Every row gives one point. Before rounding, the points of a table are all equally far from one centre. They may lie mostly on one side of it. Write the centre, to within rounding.

Points (6 x 3)
[[-16  66  26]
 [-40  36   1]
 [-37  18  14]
 [ 11  43 -26]
 [-38  22  21]
 [  4  67  -9]]
Centre: [-1 33 10]

Points (15 x 9)
[[-23 -24 -54  15 -30 -42  47  -2  40]
 [ -7 -26 -43  -9 -50  -7  52  13  16]
 [-35 -59 -16 -28 -47 -26  47 -16  24]
 [-34 -41   7 -16 -22 -29  35  24  59]
 [-38  14 -32  -9 -22 -62  51 -26  30]
 [-29 -30 -24  -9 -53 -23  50  -3  47]
 [-14  -4 -42 -23 -10   9  28  18  38]
 [-22 -42 -35 -27  -6  -7  74  14  21]
 [-18  -5 -50  11 -37 -12   4   1   6]
 [-33 -49 -36 -10 -38 -13  43  16  15]
 [-14   0 -46   5 -29 -51  40 -37  48]
 [ -7 -20 -49 -36 -44 -33  46 -25  34]
 [-11 -15 -32 -24 -67 -25  23 -15  23]
 [-14 -37 -50 -18 -24 -19  41  27  32]
 [-23  -5 -23 -19 -16 -28  70  19  51]]
Centre: [  3 -21   0  -4  -2 -31  31 -14  11]

Points (19 x 14)
[[-17 -33  36 -47 -17 -23  40  37 -23 -57   2  12 -50  20]
 [-18 -30  43 -63 -11 -14 -25 -11 -39 -47 -32 -46 -25  12]
 [-14 -29   3 -50 -45 -11 -23  43 -37 -76  14 -33 -27   1]
 [-34 -59  10 -62 -18  18 -31  41 -21 -58  -6 -16 -29  26]
 [-12 -12   1 -49  42  17  34   6 -38 -48  19 -31 -16  21]
 [-40 -27  -3 -25  -8   1 -38  47 -25 -56  -7 -47 -27  59]
 [-21 -43  26   0 -45  15 -22  12   4 -89  21 -15 -23  25]
 [-52 -45  37 -19 -49 -13  -4   5 -37 -34 -12 -34   3   5]
 [-54 -40   8 -11  -5   6 -23  22 -49 -59  14 -19  11  23]
 [-33 -13  11 -54 -63 -13 -30  32   2 -27  37 -16 -25   1]
 [-27 -20   7 -31 -19 -18   4  46 -33 -70  16 -47 -19  -5]
 [-30 -16  50 -61 -34  -5 -19  14 -10 -57 -49 -10   2  58]
 [-37 -28  39 -29 -23  14  -5  19 -68 -24 -37 -20 -36  46]
 [-16 -42  33 -27  19 -10 -21  19   3 -42  49   3 -26   1]
 [-27 -54  34 -25 -27 -32 -20  34 -34 -74   4 -16  14  36]
 [-13 -40  46  -2 -18  15 -48  21 -24 -26 -29 -40 -28   4]
 [-18 -43  38 -40 -41  32 -34  16  14 -26  25 -40 -42  35]
 [-30 -35  41 -28  -7   5  50  -1 -27 -32  26 -23 -11  -1]
 [-18 -62  24 -34 -38  22   3   2 -17 -38  50 -41 -19   7]]
Centre: [ 10 -15   3 -26 -22  -2  -3   6 -14 -27  -2  -7  -9  36]

Points (29 x 24)
[[ 32  14 -30 -71  -8   0 -24 -13  30 -12   1 -51  44 -11  42 -22  50  28
  -11   5 -40 -12 -27  -9]
 [ -1 -15  -6   8   0  16  12 -47  42 -23  30 -15  33 -27  26 -60  67   8
  -47   7 -18 -37  23  10]
 [ 54 -19  14 -49 -35  19 -19 -21  50 -20  30 -55  20 -26  27 -35  79   8
  -24  29 -37 -62 -27   6]
 [ -4 -14  -8 -14 -17   6 -28 -33  56 -43  34 -22  32 -54  31 -56  75  -8
  -52  -1  -1 -25 -22  -4]
 [ 27  17  13 -44 -20   7   9   3  12 -46  30 -60  44 -38  26 -35  57  13
  -31   7 -23 -21  -5 -19]
 [  2  -3  13 -21   0  14 -35 -23  31 -25  15 -43  42 -20  45 -36  95  16
  -39 -14 -25 -42 -24 -25]
 [ 27 -20  13 -52   5  22  -2 -43  26 -26  17 -46  28 -45  40 -66  89  28
  -40   0 -19 -25  -9  23]
 [ 34 -52  -1 -48 -11   7   0 -14  49 -26  30 -23  42 -39  47 -11  58   7
  -31  -7 -60 -29 -25  13]
 [ 56 -10  14 -31 -20 -14   6 -30  29  -8  21 -25  36   5  19 -59  74   6
  -22  -5 -70 -25  -1  12]
 [ 14 -16  17  -5  17  -4 -16 -16   1 -32  23 -30  50 -26  30 -57  84  38
  -30  18 -31 -32   4   6]
 [ 10 -13 -12 -22  -3  12 -35 -35  -1 -39  46 -41  47 -53  40 -40  52   2
  -27 -12 -15 -21 -31 -15]
 [ 32 -43   2 -50   7   6  26 -10  29  -3  -3 -35  49  -8  39 -56  38  24
   -7   6 -42   3 -18  20]
 [  7   9  15 -18 -11  20  -4 -10  -7  -8  15 -37  71 -15  22 -42  56  19
  -19  -4 -46  -2 -14 -14]
 [ 23 -27 -32 -65 -17  -3 -28 -32   9 -16  44 -41  43 -33   5 -41  52  21
  -14  22 -10 -14 -35 -13]
 [ 17 -22  18 -40   9   0 -24 -18  37 -17  15 -34  54 -19  17 -27  75   5
  -33  21 -19 -12   4 -32]
 [ 44 -34  28 -39   6  11 -33 -35  22 -53  10 -39  12  -7  25 -27  57  19
  -14  24 -39 -29 -37  -3]
 [ 44 -29   7 -27 -35 -22  -5   5  21 -12   4 -38  55 -40  59 -69  53  12
  -24  12 -51 -15 -32 -15]
 [ 40   6  18 -20 -19   7 -13 -40  32 -12   9 -70  52 -16  30 -21  49   7
  -15 -17 -21 -25  13 -19]
 [ 14 -14   1 -37 -24   4  -2 -24  24  -2  44 -62  67 -25  31 -27  44   2
  -21  23 -41 -12 -21   3]
 [ 37 -12 -11 -54  -4  20   0 -30   0  -8  15 -50  54 -28  35 -63  31  27
  -45   2 -16 -26  -8   5]
 [ 37   9  27 -57  15   6 -33 -13   8 -25  21 -27  36 -34  31 -54  71  35
  -40  11 -47  -8  -4 -13]
 [ 55  -5 -10 -23 -24   9 -25 -32  -1 -26  -6 -52  36 -50  59 -36  61   9
  -10   4 -53  -1  -6 -17]
 [ 27  24 -16 -33 -15  -3 -30 -33  20 -18  50 -64  29  -4  41 -45  80  23
  -36   9 -17 -22   1 -12]
 [ 17 -24  17 -21  -2  12 -25 -41  26 -27  23 -43   5  -9  73 -49  32  -3
  -45  18 -51   2 -24 -25]
 [ 38  -1   3 -33   5   6  11 -64  29 -31  35 -25  27 -14  40 -66  57   9
   -9   8 -13 -29 -53  11]
 [ 14 -21  16 -18  41 -10 -30 -46  30  -8  -3 -22  10 -69  39 -32  93  26
  -48 -12  -3 -14 -10 -45]
 [ 24 -15  15 -46 -11 -11  11 -35   7   5  -2 -66  40 -22  39 -28  27  -3
  -21 -12 -66 -25  -7  20]
 [ 21  -4  -2 -17 -44   5 -29  -1  18 -31  16 -46  66 -41  35 -49  43  16
  -29   1 -33 -51 -26  13]
 [ 46 -35  15 -53 -14  18 -32 -37  34 -38   3 -34  19 -28  54 -39  68   7
  -27  14  -5  11  -4 -20]]
Centre: [ 27  -5   4  -5 -17  -4 -10  -1  22  24  13 -16 -26 -40  23 -22  47  24
 -23  -1  -9 -12 -26  12]

Points (30 x 24)
[[  8  21  17  48  43  10   2 -80   7  22  17 -23   9 -30  -4 -35  59  32
  -50  -8 -17  -2 -51 -39]
 [ 32  48  16  41  48  16   4 -62 -13  17  25 -38   5 -16  -8 -51  23  32
  -80   3  -2 -41 -43  -7]
 [ 37 -17   1  -2  44  29  13 -81  -1  -3  -6   3  27 -25  -1 -51  50  10
  -53   9  21 -20 -20  34]
 [ 38 -20  25  17  23  17  21 -56  -6  13   4  15  21 -28  -1 -41  21  11
  -12  12  -9 -52 -59  27]
 [ 62  21  28  44  27  11  16 -79  35  -3  -8   6  14 -16  19 -38  26   1
  -57   5   7 -25 -50  -2]
 [ 41  28  45  20  33  15   2 -73  14   2  12  16  18   6 -10  -7  50 -22
  -37   3  -5 -28 -46   1]
 [ 58  30  16   3  36   1  14 -43 -15  22  13 -18  38  -3  11 -23  57 -14
  -58   8 -12 -43 -50   9]
 [ 57  11  25  50  12  -1   5 -57 -11  29  21   7  21 -36  15 -41  28 -11
  -56  -9  21  -4 -37  27]
 [ 44  35  23   7  24  -7  19 -52  -3  17  16 -32  23 -25  -7 -24  18 -41
  -54  24 -14 -21 -44 -34]
 [ 19   4  23  53  24  20   3 -60 -12  31  -5 -49  38 -31  -8 -61  30   1
   -7   9  -3 -26 -28  -4]
 [ 11  43  -3  49  61  23  -1 -65  16  27  -3 -11  25 -18  34 -53  28 -27
  -40   7   8 -34 -22  12]
 [ 57  27  -9  25  28  -2  14 -59 -22  -5  16 -14  35   3  24  16  46  -8
  -53  18  19 -52 -30 -20]
 [ 50  65  14  27  -7  21   9 -67  25  18  -1   6  28  -9  -1 -18  24  -8
  -21  -2 -10 -23 -62   4]
 [ 28  25  17  45  35  35  17 -45 -17 -13  58 -14  30  -6   8 -11  30   7
  -63   5  18 -22 -66 -16]
 [ 30  30  20  22  21   6  20 -57  21  40  28  -4  26 -23  27 -16  40  -9
  -95  29  40  -6 -34  -4]
 [ 61   4  22   5  29  27  12 -63   3  12   9  10  11 -28  19 -60  44   2
  -40  20   6 -30 -44   8]
 [ 39  36  42  16  22  14 -18 -34  -3 -13   7 -16  11 -43   3 -34  46  -8
  -37   4  -3 -62 -51  18]
 [ 38   9   1  30  41  10 -36 -59  16  19  -9 -14  40 -49  33 -42  41   2
  -41   2   1 -20 -29 -15]
 [ 37  27  58  26  21 -10 -11 -61   3  34  -4 -10  30   9   2 -52  32  -7
  -55   7   3 -22 -31   3]
 [ 17   8  22  10   9  -9  44 -60 -20  25  31   1  43 -59   9 -20  35  -7
  -41  31  29 -16 -57  10]
 [ 53  -3  -1  30  29  -7   6 -61  -2  19  -1 -11  18 -23  50 -37  35 -15
  -55   8  19 -37 -51  22]
 [ 29   7  35  13  35  -4  17 -73  13  35  -2  -9  14 -23  25 -46  64   8
  -57  -7   6 -22 -60  18]
 [ 20  23  13  31  34  12 -12 -66  -3  19 -18  13  39 -20   1 -42  44 -22
  -31  17   7 -39 -49  33]
 [ 54  15  38  40  20  17  30 -41  -4  31  -7 -19  36  -1  -3 -16  18 -21
  -35  -4   3 -36 -61  -5]
 [ 59 -16  17  42  31 -38  22 -34   6  11  10 -11  -3  -8   2 -32  16  39
  -44   3 -11   1 -74  -5]
 [ 42  23  29  31  55 -15 -10 -38  17  -6  37 -45  24  -5  -2   3   6   1
  -47 -25 -32 -37 -35   2]
 [ 57  11  21  21  31   5 -11 -57   4  -7  24 -28  25 -38  11  13  45 -22
  -62  14  -2 -24 -56  24]
 [ 44  16  -8   1  17  40   4 -62 -36   3  25 -17  20  -7  23 -31  48 -19
  -63  39   5  -4 -33 -17]
 [ 75  22   5  29  23   9  13 -29   1  17  11  -3   4  10   7 -39  34   8
  -34  47  -7 -24 -64 -10]
 [ 27  31   3   7   2 -24  -1 -49   9  -6  21 -13  37  -8  10 -61  23  -3
  -48  36  10 -45 -50 -18]]
Centre: [  0  25   7  18  19   6  20 -31  -1  -2  -4 -16   5 -15  15  -4  17  26
 -37  13  -2  -1 -13  11]

Points (31 x 24)
[[ 67  27 -26 -34  12   4  -6  22   2  -9  54  -5  21 -18  24  -6 -41   2
  -14 -40 -29  10 -49  27]
 [ 68  17 -18 -43   3   3   8  43  21  21  52  -2  -9  -7  27 -27   1  -2
   24 -34   5  10 -45  50]
 [ 66  43   3 -15  13  -3  -1  23  29  19  52 -10  56  -6   7  -2 -13  -4
   36 -11 -28 -25 -23  53]
 [ 68  11 -12 -32  11 -10 -11  16   2   1  48  -6  15 -18   6  -6   1 -26
   24  16   3  24 -72  42]
 [ 72 -12   4 -19   6  -9 -22  20  22   8  71   5   8   0 -17 -11 -14 -24
   21   5  -8   4 -45  48]
 [ 37   0 -32 -33  21 -16  20  31 -10   5  45   6  22 -41  16  -3 -49 -11
   23 -41 -26  23 -52  24]
 [ 53  -1 -13 -11  10  22 -15  14   0 -16  72   3  25  -2  14  -7 -48   7
   25 -10 -15  45 -41  39]
 [ 95 -19 -13 -13  10   4 -15   5 -20  23  15 -11  18 -31  21  13 -19 -12
   34   9 -14  38 -42  24]
 [ 45  14 -25 -26   9  -1  23  -6  10   9  65 -10   3 -15  26 -19 -23 -36
   27 -21  -4  31 -59  74]
 [ 70  32  -7 -54  41  13  21   4 -15 -14  38  -9  10  -6  23  -6 -36 -16
   34 -41 -24  11 -39  45]
 [ 86  16   5 -20 -19  -7  14  18  11  25  50 -11  22 -38   6  11 -24  -1
   31 -20 -10  25 -47  28]
 [ 74  -9  15 -38  -9  -2  22  -7 -25  17  50 -34   6 -28  30 -14 -22  -4
   35 -16   4  39 -43  36]
 [ 78  -8  -2 -33   8   5  -7  42   3  14  39 -16   3 -28  10   1 -21  14
   34 -12  -5  29 -49  69]
 [ 94  14 -10 -16   2 -10  -4  15  18  -5  42   8   9 -33  12 -10 -23 -11
  -16 -34 -17  24 -41  64]
 [ 79  -8 -21 -31  33 -36 -12   9  -8  -7  43  24   2  -3  43   0  -5 -16
   10   1 -15  15 -40  74]
 [ 70   6 -24 -39 -20   2  -2  27   8  -2  45  11  29 -40  13 -31 -19 -36
   30 -25   0  35 -17  37]
 [ 76   6  -3 -41  11   9   0  44  26   6  51 -14  27 -12   7   6 -44 -25
    8 -28  -7  34 -23  42]
 [ 65  10  -2 -19  19 -20  21  40  13  18  45   3  29  20  55  -3 -14  -1
   44 -31  -4  37 -38  54]
 [ 66  12   3 -24  -1   9  26  30  -2   0  45  25  18 -31 -18   6 -21  10
    3 -22  -8  16 -55  32]
 [ 53  13 -12  -6 -28  15   4  18   6 -12  28  12  -5 -31  22   3 -20  31
   50 -18 -11  45 -50  47]
 [ 67   4 -37 -41   5 -14  25  28 -10  12  39  -5  24 -27  25 -19 -23 -10
   26  24 -15  44 -39  41]
 [ 77   8 -14 -15  -6  -3  -7  18  11  -9  47 -34   7 -56  -2  -3  -9 -23
   30 -19  -9   4 -35  59]
 [ 33  -3 -19 -62  -2  15  27  28  25  -9  38  -9  30 -10  18  -7 -29  16
   28 -43   0  28 -42  36]
 [ 73 -20 -13 -42  10  -6 -16  21 -28   6  56 -18  10 -22  48   0 -45 -13
   10  -3   1  27 -39  38]
 [ 69  14  -2  -9  40  19  14  16  10  34  32  14 -13 -14   9 -21 -36  16
   49 -23  14  16 -43  52]
 [ 72   2 -10 -28   7 -38 -10   1  -5  -1  68  -2  24 -22  16 -31 -50  14
    3  -2   1  23 -33  40]
 [ 37   4   1 -37  18  15  32  14 -13   0  61 -21  32 -27  29  -4   7 -19
   14   6  -9  29 -54  58]
 [ 88  24  11 -15   4 -29  -8  26   9 -16  50  -6  13 -22  33 -15 -48  24
   28  -7   8   2 -33  33]
 [ 71  -5 -15 -30  14  15  -6  -7  16  22  59  -8  18   0  23   6 -35  -4
   38  11  -1  26 -54  12]
 [ 57   5  -1  -7 -15 -11   6  22  19 -30  59 -18  36 -15  10  -9 -35  25
    9 -24 -11  32 -48  37]
 [ 50  18   1 -41   4   5   2  32 -20  15  58  -1   4 -37  11 -21 -12 -42
   14 -35 -30  39 -24  39]]
Centre: [ 32   1   1 -11   3  -5   5   2   2   7  10  -3   9  -4  25  -8 -21  -8
  15 -10 -11   1 -11  40]
